Each row of a before or after table is a point. One or more steps were done to the points. Then noise was added and the rows were shuffled. The steps act on columns, c1 being the first. Write out the steps. A step turns or swaps two columns, mirrors them in a line or flattens them onto one, adds a multiple of one to another, or multiplies or shifts one. Angles are multiples of 10 degrees, from the lower column toward the higher: turns from -170 to 170, lines from 10 to 170 but not 90. Use the fewest steps. Two steps may share a column if one is a turn and the other turns, adds or multiplies; they go together, in the order done. Otherwise the lowest column goes first.

Before (14 x 3)
[[-0.35, 0.51, -0.02],
[-0.17, 0.25, -0.27],
[0.20, -0.11, -0.57],
[-0.27, -0.14, 0.06],
[-0.25, 0.39, -0.23],
[-0.09, -0.26, -0.08],
[0.35, 0.25, 0.06],
[0.43, 0.08, -0.39],
[0.40, -0.28, 0.21],
[-0.13, -0.03, 0.14],
[0.17, 0.19, -0.38],
[0.41, 0.07, 0.14],
[-0.12, -0.09, -0.25],
[0.44, 0.31, -0.18]]
After (14 x 3)
[[-0.17, 0.00, 0.39],
[-0.29, 0.40, 0.05],
[0.43, 0.11, 0.44],
[-0.10, -0.27, 0.21],
[0.31, 0.23, 0.38],
[0.18, 0.21, -0.08],
[0.41, -0.26, 0.54],
[-0.10, -0.06, 0.09],
[0.42, 0.30, 0.12],
[-0.36, 0.51, 0.25],
[-0.26, -0.15, 0.38],
[0.22, -0.13, -0.26],
[0.43, 0.06, -0.09],
[-0.21, 0.25, 0.05]]
Steps: shift c3 by 0.30

Before (9 x 8)
[[0.41, -0.22, 0.06, 0.01, 0.03, -0.24, 0.12, 0.32],
[0.46, -0.57, 0.10, 0.41, 0.81, -0.05, -0.17, 0.08],
[-0.19, -0.18, -0.17, 0.40, -0.09, -0.07, 0.04, -0.28],
[0.30, -0.18, -0.12, -0.22, -0.05, 0.24, 0.10, 0.59],
[0.16, -0.47, -0.09, 0.19, -0.06, -0.18, -0.28, 0.25],
[-0.11, -0.01, -0.39, 0.18, 0.11, -0.08, 0.31, 0.54],
[-0.08, -0.16, 0.29, -0.26, 0.61, 0.07, 0.03, 0.13],
[0.11, -0.02, -0.40, -0.23, -0.13, -0.16, -0.20, -0.09],
[-0.11, 0.14, 0.41, 0.23, 0.42, 0.06, -0.16, -0.04]]
After (9 x 8)
[[0.26, -0.45, -0.07, 0.41, 0.82, -0.06, -0.17, -0.37],
[-0.28, -0.04, -0.22, -0.26, 0.61, 0.08, 0.03, -0.27],
[-0.38, -0.31, 0.07, 0.39, -0.08, -0.09, 0.04, 0.18],
[-0.09, -0.11, 0.35, -0.21, -0.12, -0.17, -0.18, 0.20],
[-0.32, 0.18, 0.55, 0.18, 0.13, -0.07, 0.30, -0.32],
[0.22, -0.04, 0.07, 0.01, 0.02, -0.24, 0.12, -0.40],
[0.10, 0.10, 0.31, -0.23, -0.05, 0.24, 0.09, -0.54],
[-0.31, 0.18, -0.38, 0.24, 0.42, 0.08, -0.16, -0.03],
[-0.04, -0.30, 0.17, 0.20, -0.04, -0.17, -0.28, -0.41]]
Steps: shift c1 by -0.20; turn c3 and c8 by -160 degrees; turn c2 and c8 by 30 degrees

Before (10 x 11)
[[0.40, 0.27, 0.25, 0.01, 0.29, 0.19, -0.26, -0.18, 0.23, -0.13, -0.19],
[0.41, 0.05, -0.12, 0.04, 0.23, 0.20, -0.08, -0.10, -0.01, 0.27, -0.37],
[-0.20, 0.06, 0.12, 0.02, 0.24, 0.11, 0.39, -0.07, -0.43, 0.15, 0.83],
[0.47, 0.30, 0.03, -0.02, 0.22, 0.16, -0.14, -0.65, 0.24, 0.25, -0.33],
[0.44, -0.02, 0.11, -0.18, 0.01, -0.30, -0.16, -0.20, -0.16, -0.40, -0.29],
[-0.32, 0.18, -0.46, -0.04, 0.28, 0.03, -0.32, -0.16, -0.56, -0.42, -0.35],
[0.29, 0.42, -0.46, -0.08, 0.11, 0.07, -0.33, -0.06, -0.06, 0.27, -0.15],
[-0.28, 0.30, 0.30, -0.18, 0.01, 0.12, 0.49, -0.17, 0.24, -0.10, -0.36],
[0.32, -0.11, -0.05, 0.00, -0.12, 0.29, 0.08, -0.13, 0.09, 0.16, 0.50],
[-0.54, 0.01, 0.23, -0.05, -0.06, -0.25, -0.21, -0.30, 0.25, 0.27, -0.20]]
After (10 x 11)
[[0.35, 0.26, 0.25, -0.15, -0.32, -0.12, -0.33, 0.13, -0.18, -0.04, -0.18],
[0.32, 0.02, 0.10, 0.22, 0.07, 0.27, -0.20, 0.23, 0.02, -0.16, -0.34],
[-0.42, 0.20, -0.47, 0.40, -0.31, 0.03, -0.38, 0.14, 0.43, -0.16, -0.37],
[-0.40, 0.29, 0.31, -0.01, -0.02, -0.12, 0.63, 0.18, -0.28, -0.03, -0.41],
[0.02, 0.09, 0.09, 0.28, -0.28, -0.06, 0.50, 0.03, 0.32, 0.06, 0.80],
[0.24, 0.42, -0.48, 0.10, -0.11, -0.05, -0.46, 0.06, 0.01, 0.06, -0.19],
[0.31, 0.06, -0.10, -0.03, -0.26, -0.17, -0.10, 0.11, 0.02, 0.09, -0.38],
[0.50, -0.14, -0.06, -0.05, 0.03, -0.27, 0.09, 0.12, -0.06, 0.08, 0.52],
[-0.62, 0.04, 0.25, -0.14, 0.09, 0.24, -0.29, 0.26, -0.21, 0.11, -0.19],
[0.37, 0.30, 0.07, -0.13, -0.27, -0.14, -0.20, 0.64, -0.20, 0.09, -0.34]]
Steps: add 0.3 times c11 to c1; turn c4 and c9 by 140 degrees; turn c5 and c6 by 170 degrees; multiply c7 by 1.3; multiply c8 by -1; multiply c10 by 0.4
